Every row gives one point. The ring and each string are closed loops that go straight from each point to the next, and from the last back to the first. Before rounding, they use only three directions, however many columns there are. How many times does the string pass through the ring? Passing back the other way cancels.
(in the rows, 128 means zero)

Ring, 6 rows:
[[140 105 172]
 [140 151 190]
 [ 92 184 184]
 [ 36 181 133]
 [ 38 131 110]
 [ 72  93 130]]
String:
[[ 98  62 137]
 [106 109  98]
 [ 92 106  95]
 [ 87 124 129]
 [ 68 102 158]
 [ 73  90 168]
 [ 82 111 170]
 [117  79 185]
 [171  91 174]
 [198 110 162]
 [160 128 149]
 [ 94 127 165]
 [101  92 184]
 [108  59 171]]
Times through: 2

Ring (10 x 6):
[[133 206 147 115  80 117]
 [125 229 167 107  89 141]
 [118 218 177  98 113 165]
 [112 180 172  93 144 183]
 [112 133 159  91 167 187]
 [122  79 144  86 175 172]
 [136  56 137  83 161 146]
 [146  71 132  88 133 119]
 [146 110 129 100 107 106]
 [142 151 132 110  90 104]]
String, 26 rows:
[[160  24 154  56 148 122]
 [149  32 126  82 146 118]
 [139  51 107 104 143 118]
 [126 107 115 115 136 134]
 [142  54 112  99 139 115]
 [165   7 135  65 139 102]
 [161  34 154  58 139 116]
 [148  79 159  69 136 132]
 [132 124 148  93 132 143]
 [121  94 118 110 155 150]
 [124  50 122  95 179 161]
 [130  16 147  66 201 177]
 [132  65 167  63 177 173]
 [133 107 168  73 151 162]
 [120 133 140 104 144 158]
 [124 133 150  95 141 157]
 [129 120 171  75 151 167]
 [122 140 143 103 136 153]
 [108 121 133 109 167 178]
 [103  96 131 105 191 193]
 [118  58 157  72 201 195]
 [120  47 145  78 198 185]
 [114  45 116 100 196 176]
 [114  81 109 115 170 159]
 [132  16 117  88 183 150]
 [153  12 147  60 163 133]]
Times through: 2

Ring:
[[ 84 155 182 124  66  64  86 146]
 [110 157 169  94  93  78  83 124]
 [137 142 142  74 129 102  99 113]
 [166 119 117  73 171 125 119 110]
 [173 101 123 108 185 123 125 126]
 [161  91 129 139 178 117 132 145]
 [150  85 124 149 170 118 144 155]
 [127  85 114 145 149 122 160 165]
 [101 106 129 138 112 105 147 164]
 [ 84 137 164 133  77  78 110 156]]
String:
[[152 115 104  69 161 132 136 117]
 [190 113  77  23 203 157 138  88]
 [174 124 134  80 175 115 101 106]
 [148 118 139 110 151 107 113 130]
 [161 101 109  96 176 130 138 127]
 [150 108 132 117 159 113 123 135]
 [158 104 151 144 165 101 110 141]
 [167  89 156 174 180 100 114 153]
 [143 100 147 152 153 102 122 152]
 [137 106 122 115 148 117 136 142]
 [144  71  94 140 176 138 175 162]
 [130  68  97 153 162 134 181 173]
 [110 101 143 161 122  98 137 169]
 [115 113 143 137 121  99 128 155]
 [110 101 111 122 126 119 158 158]
 [ 67 118 137 142  73  93 147 176]
 [ 59 142 169 142  50  69 114 168]
 [ 75 143 157 118  67  80 114 153]
 [ 46 188 238 150   7  19  43 154]
 [ 75 176 223 141  42  34  49 144]
 [124 125 142 110 125 100 116 137]
 [118 144 145  83 110  97 104 123]
 [133 136 126  68 130 112 115 116]
 [132 121 137 108 135 105 118 135]]
Times through: 3
